Every row gives one point. A path goes straight from each point to the next, and from the last back to the first. The post is the endless flat space through its rows: a point in 2 columns, a line in 3, a plane in 4, and so on, so that a path can go around it. Count how often the path circles the post. Going back the other way cancels.
(in the rows, 128 means zero)

Post (2 x 3)
[[119 119 175]
 [126 121  81]]
Path (7 x 3)
[[100  82 187]
 [ 80 113 142]
 [ 60 152 140]
 [ 99 128 178]
 [106 189  99]
 [164 134 145]
 [164  78  81]]
Times around: 1

Post (5 x 6)
[[138 159 220 163 229 133]
 [116 138 112 135 101  86]
 [116 134  85  95  77 163]
 [125 103  38 164  87 183]
 [130 152 149 154  82 143]]
Path (27 x 6)
[[162 167 166 185 146 196]
 [ 89 170  89 176 129 159]
 [ 98 129 153 184 182 153]
 [ 99  80 119 126 126 101]
 [128  90  94  36 108 113]
 [127 116 138 102  94 136]
 [ 89 144 156 108 104 113]
 [ 66 144  98 147 167 147]
 [132 173 148 149 118 143]
 [163 149 100 180 170 116]
 [169 124 148 171 113  92]
 [141 185 163  80 107 113]
 [ 95 176 122  82  64  47]
 [ 47 152 108 171 135 104]
 [ 69 142 135 203  61 161]
 [111 160 143 171 158 139]
 [141 136  58 167 132 159]
 [179 149 152 162 121 133]
 [179 165 100  66 106 161]
 [137 149  72 152 112 168]
 [ 88 136  67 177 127 123]
 [104 109  86 187  90 117]
 [124  88 124 154  79 132]
 [122 104 108 124 138 132]
 [ 92  70 115 114 182 159]
 [163 117 159 166 115 156]
 [179 152 156 127  52 156]]
Times around: 1

Post (7 x 8)
[[138  98 130  99 192 107 101 116]
 [123 103 128 121  38  90 109  49]
 [135 106 101 143  92 141  88 122]
 [135 131 174 143 162 130  95  95]
 [125 133 161  59  33 152 168 105]
 [116 142 140 135 237 132 168 104]
 [161 161 137 136 217 100 135 142]]
Path (15 x 8)
[[157 157 144 144 168 160 120  87]
 [163 148  99  65 176 151 115 123]
 [195 155 168 179 126 115 121  55]
 [151  90 175 128 127 131 170  99]
 [140  72 158 136 150 100  49 112]
 [111  73 111  74 176 108  78 145]
 [126 146  97 140 186 102 122 105]
 [135 159 180 110 120 142 122  82]
 [168 134 156 183 176 166  79  73]
 [116 147 131  96 189 153 217  83]
 [ 89 141 139  53 189 123 141  37]
 [128 148 149 156 111 114  78  91]
 [135 124 150 136 161 113  97 131]
 [160 131 134 133 148  67 204 126]
 [202 124 123 126 138  95 145 113]]
Times around: 0

Post (10 x 11)
[[111 136 124 102 141 194 141 181 183 155  99]
 [152 156 143 173 132 124 121  77  98 112 112]
 [ 98 131 140 162 101 135 192  57  73 129 159]
 [106 134  99  94 194 146 138 145 168 165  76]
 [ 81 129 119 128 137 148  54 150 146 134 119]
 [ 95  86 167 163 123 138  99 121 178 152 155]
 [159 146 141 147  31  58 106  57  59 132 180]
 [120 101 116 148 123  85 116 154  80  80 131]
 [166 139  64 183 131  77  73 123  88 150 171]
 [118 110  95 134 154 166 176  59 173 106  63]]
Path (28 x 11)
[[139 116  98 143 111  87 114 137  94 151 123]
 [ 98 106 131 134 114 164 114 109 157 158 135]
 [126 134 162 151  86 121 112  97  61  65 152]
 [107 136 120 169 129 196 172  77 166 105 172]
 [ 95 144  60 103  72 122 121  90 143 103 136]
 [143 108  87 141  88 126 169  97 165 107  88]
 [ 96 158 133 146 152 170 124  75 173 171  89]
 [103 137  68 221 124 101  99 113  18 134 153]
 [116  81 132 200 207 143 143  80 105 113  88]
 [107 111 166 147  64 145  75 172  67  57 163]
 [103 131 161 121 145 117 152  85 118 143 172]
 [133 186 102 152 125 133  89 127 143 165 175]
 [100  53 104  99 132  62 179  87 191 127  86]
 [134  47 198 219 124  89 140 117 230 132 142]
 [139 132 120 134  98 122 138  96 193 142 140]
 [105 167 169 190  91 155 107 110 106 155 175]
 [141 172 117 166  62 134  98 122  80 121  88]
 [ 45 111 112 135 123 173 114 148  67 136 126]
 [119  56 114 118  71  87  73 120 151 101 152]
 [136  98 127 135 145 141 172  58 182 125 173]
 [120 129  51  76  82 114 145 138 204 120 148]
 [ 87 170 140 160  89 115 138  75 104 131 130]
 [161 139 117 123 145  27  82 102 156 127 139]
 [153 136 126 191  48 105  37 109  81 121 223]
 [128  72 112 182 177  92 122  94  96 104 150]
 [109 139 124 139 134 131 159 127 104 115 162]
 [102 106 131 162 121  98 171  48 167 133 162]
 [136 150 131 146 172 111 138 118 122 138  74]]
Times around: 3

Post (13 x 14)
[[137 124 199 139 138 201 200  93 104 157 218 167  31 148]
 [143 160 100 132 175 169 112 108 165 133 120 124 139 109]
 [137 108 111 106 134 153 131 123 135 164  90 148 148  88]
 [138 115 141 234 211 147 143 128 158 134 201 127 123 111]
 [107 136 139  93 135 103 124 111 150 162 123 120 108 135]
 [193 181 159 135  70 112 109 144 180 172  94 190 168 203]
 [141 124 138 174 181 103  75 140 105 162 167 127 103 130]
 [116 106  95 138 147 124 103  84 140 123 112 143 119 153]
 [117 136 137 144 191 117 141 110  92 169 120 163 101 158]
 [166 139 150 142 101 126 147 107 105 113 117 123 138 167]
 [111 143 168  71 158 154  60 191 151 142 135 154 113 149]
 [152 131 109 123 116 133 152 122 142 121 109 150  90 135]
 [ 94 172 159 197 178 159  72  95 105  41 138 147 119  83]]
Path (16 x 14)
[[125 116 142 147 119 147 116  69 167 154 171 170 133 179]
 [126 125  89 181 249 167  81 183  83 109 137 154 104 158]
 [125 104  98 128 143 163 144  89 121 153 124 146  79 109]
 [173  57 164 123 144 108 133 176 115 170 144 139  71 159]
 [161 171 153 132 130 179 147  85 198 140 158 161 136  98]
 [106 211 143 191 202  87  68 117 172 118 155 134 165 104]
 [143 171  86 150 145 139  88  93 136 141 113 110 137 124]
 [ 87 101  86 134 141 157 147  74 152 180  69 164  76 111]
 [113 140 122 137 150  98 161  82  91 147  29 139 123  97]
 [116 155 144 146 135 129  92 114  71 130 115 160  86 142]
 [ 71 169  78 105 146 149  93  75 149  96 126 184  64 161]
 [160 174 183 150 134 140 121  96 162  97 181 124 179  84]
 [140  78 119 142 161 148 116 125 171 141 105 169 140 114]
 [128 159 125 168 148 147 126  88 140 190  68 184  81  96]
 [112 110  97 138 197 177  77 197 121 135 149 129  92 166]
 [ 74 204  71 160 152  93  71  73 152 152  96 180 137 101]]
Times around: 0
